Rows are points. The ring and each string are closed loops that go straight from each point to the next, and from the last back to the first. Before rounding, they use only three directions, however many columns there are. How many times does the string pass through the ring? Passing back the other way cancels.

Ring, 8 rows:
[[ 14  29 -24]
 [ -6  40   3]
 [-22  23  25]
 [-26 -23  39]
 [-20 -52  27]
 [-13 -60   8]
 [  4 -36 -28]
 [ 13  -7 -35]]
String (29 x 3):
[[-14 -25  -7]
 [-18 -26 -12]
 [  3 -24  -5]
 [ 18 -28  -8]
 [ 24 -37 -26]
 [ 21 -41 -50]
 [ -5 -28 -47]
 [-18 -17 -27]
 [ -6 -13 -11]
 [ 21 -15  -6]
 [ 27 -23 -24]
 [ 29 -38 -49]
 [ -2 -44 -55]
 [-26 -31 -33]
 [ -8 -24 -13]
 [  4 -25  -4]
 [ 19 -53  -7]
 [  3 -73 -12]
 [-14 -78 -11]
 [ -9 -95  -2]
 [  6 -87  11]
 [  4 -50  11]
 [ -4 -32   6]
 [-21 -29  -1]
 [-39 -60  -6]
 [-21 -83   2]
 [ -6 -83   3]
 [  8 -60   3]
 [  1 -30   1]]
Times through: 1
String:
[[  7  48  17]
 [-23  56  16]
 [-32  53  27]
 [-35  44  42]
 [-51  17  28]
 [-40   0  21]
 [-20  -8  14]
 [ -2  -9  37]
 [  0 -10  20]
 [-10  -9  14]
 [ -8  -2  38]
 [-21  18  58]
 [-47  30  35]
 [-37  15   7]
 [-30  11   1]
 [-29  38   3]
 [-31  18  -5]
 [ -7  -2   2]
 [  6  21  10]]
Times through: 2

Ring, 9 rows:
[[-11  14  22 -48 -29 -64  29 -14  14]
 [-17  37  41 -27 -38 -87  -5  25  19]
 [-15  37  49  19 -25 -77 -49  63  20]
 [ -6  13  38  48  15 -23 -61  75  13]
 [  2 -13  23  57  38  14 -54  62   8]
 [ 12 -49   0  54  40  36 -32  16   6]
 [ 14 -62 -12  36  18  22 -10 -25   8]
 [ 10 -55 -12   3  -5  -4  17 -51  11]
 [  1 -27  -1 -32 -18 -30  36 -47  11]]
String, 24 rows:
[[ -2 -13  12  -9 -20 -42   5 -15  14]
 [ -4 -18   7 -25 -65 -85  20 -59  23]
 [ -4 -20  -1 -61 -53 -68  58 -78  17]
 [ -1 -19  -3 -70  10  -3  73 -47   2]
 [  0 -17   5 -34  27  11  38 -10   2]
 [  1 -25   6   1 -12 -28   3 -20  13]
 [  7 -52  -5  28 -54 -59 -15 -58  24]
 [ 19 -95 -29  50 -49 -31 -13 -95  23]
 [ 21 -87 -27  39  25  42   1 -50   6]
 [ 13 -53 -10  19  64  67   8   1  -3]
 [  5 -28   8  23  22   8 -14  11   8]
 [  6 -34   8  46   0 -13 -36   7  14]
 [ 13 -56   1  85   8   5 -63  11  15]
 [ 10 -50   6  87 -14 -21 -70   6  20]
 [  5 -26  10  29  26  12 -21  20   7]
 [  8 -29   4  11  77  68   5  33  -5]
 [ 17 -66 -12  53  60  67 -19   5   1]
 [ 20 -84 -19  72   5  18 -35 -35  14]
 [ 13 -66 -10  57 -35 -32 -34 -46  21]
 [  6 -43   1  31 -29 -38 -20 -31  19]
 [ 12 -72 -19  22 -55 -48   2 -87  22]
 [  8 -54 -18 -32 -11  -8  51 -77   9]
 [  1 -21  -1 -51  32  20  57 -24  -1]
 [ -2 -13   9 -23   7 -13  23 -10   7]]
Times through: 2

Ring:
[[ 28  27 -19  -7  32 -27 -14  15   8 -34  -4  35 -13  31]
 [ 39  54 -23 -16  26 -23  -8  11  12 -17  17  44 -37  18]
 [ 39  69 -29 -15  20 -12  -7   3  10   0  37  38 -50   0]
 [ 24  59 -32  -1  17   3 -13  -5   2   6  41  17 -41 -14]
 [  4  34 -34  16  17  12 -20  -9  -6   3  35  -4 -21 -20]
 [-23 -14 -37  37  22  14 -27  -4 -14 -11  15 -23  18 -17]
 [-33 -41 -36  44  27   7 -29   4 -15 -25   0 -25  39  -7]
 [-32 -55 -32  43  33  -5 -29  13 -13 -40 -18 -18  51  10]
 [-19 -46 -24  32  37 -16 -27  16  -8 -50 -29  -6  46  26]
 [  4 -15 -18  13  37 -25 -22  17   0 -49 -26  14  22  36]]
String:
[[-11  22 -40  29  14  24 -24 -14 -13  10  41 -21 -11 -35]
 [ -2  16 -53  12  18   1  -6  12   0  13  55  20 -17 -30]
 [  0  11 -36  15  23  -2 -16   6  -2  -9  23   9  -5  -7]
 [ -8  15  -9  36  22  21 -44 -28 -20 -29 -15 -46  10   4]
 [ -2   7 -26  21  25   1 -25  -2  -7 -21   5  -6   4   3]
 [ -6  -1 -47  17  23  -5 -10  15  -1  -3  35  16  -1 -16]
 [-29 -27 -62  32  20   5  -9  18  -6   8  49   5  14 -37]
 [-44 -46 -41  53  24  17 -31  -1 -20 -17   7 -38  42 -20]
 [-28 -38 -51  33  26  -3 -14  20  -7 -12  23   3  27 -16]
 [-18 -26 -41  28  28  -6 -18  15  -6 -20  12   3  22  -4]
 [-22 -38 -48  28  29 -11 -13  24  -3 -18  16  11  27  -6]
 [-47 -81 -45  49  34  -7 -23  25 -13 -36  -8 -13  64   0]
 [-48 -79 -22  60  36   3 -43   4 -23 -57 -44 -47  76  18]
 [-56 -95 -32  62  37  -3 -36  15 -20 -54 -36 -37  83  13]
 [-38 -69 -48  41  33 -12 -17  28  -8 -30   1   0  52  -1]
 [-46 -76 -44  49  33  -5 -24  22 -13 -34  -7 -15  61  -1]
 [-36 -61 -63  34  29 -12  -6  36  -3 -11  29  17  38 -18]
 [ -6  -8 -39  18  26  -9 -14  15  -2 -16  17  13   7  -2]
 [-13 -11 -24  32  27   4 -31  -4 -12 -29  -7 -20  20   5]
 [-34 -25 -15  56  24  27 -49 -25 -27 -34 -23 -65  41  -2]
 [-32 -19 -40  46  19  22 -29  -8 -18  -6  21 -35  22 -28]
 [-15  -3 -62  20  18   3  -4  18  -1  16  61  18  -6 -38]
 [-17  12 -46  31  14  22 -21  -8 -12  12  46 -18  -6 -39]]
Times through: 1
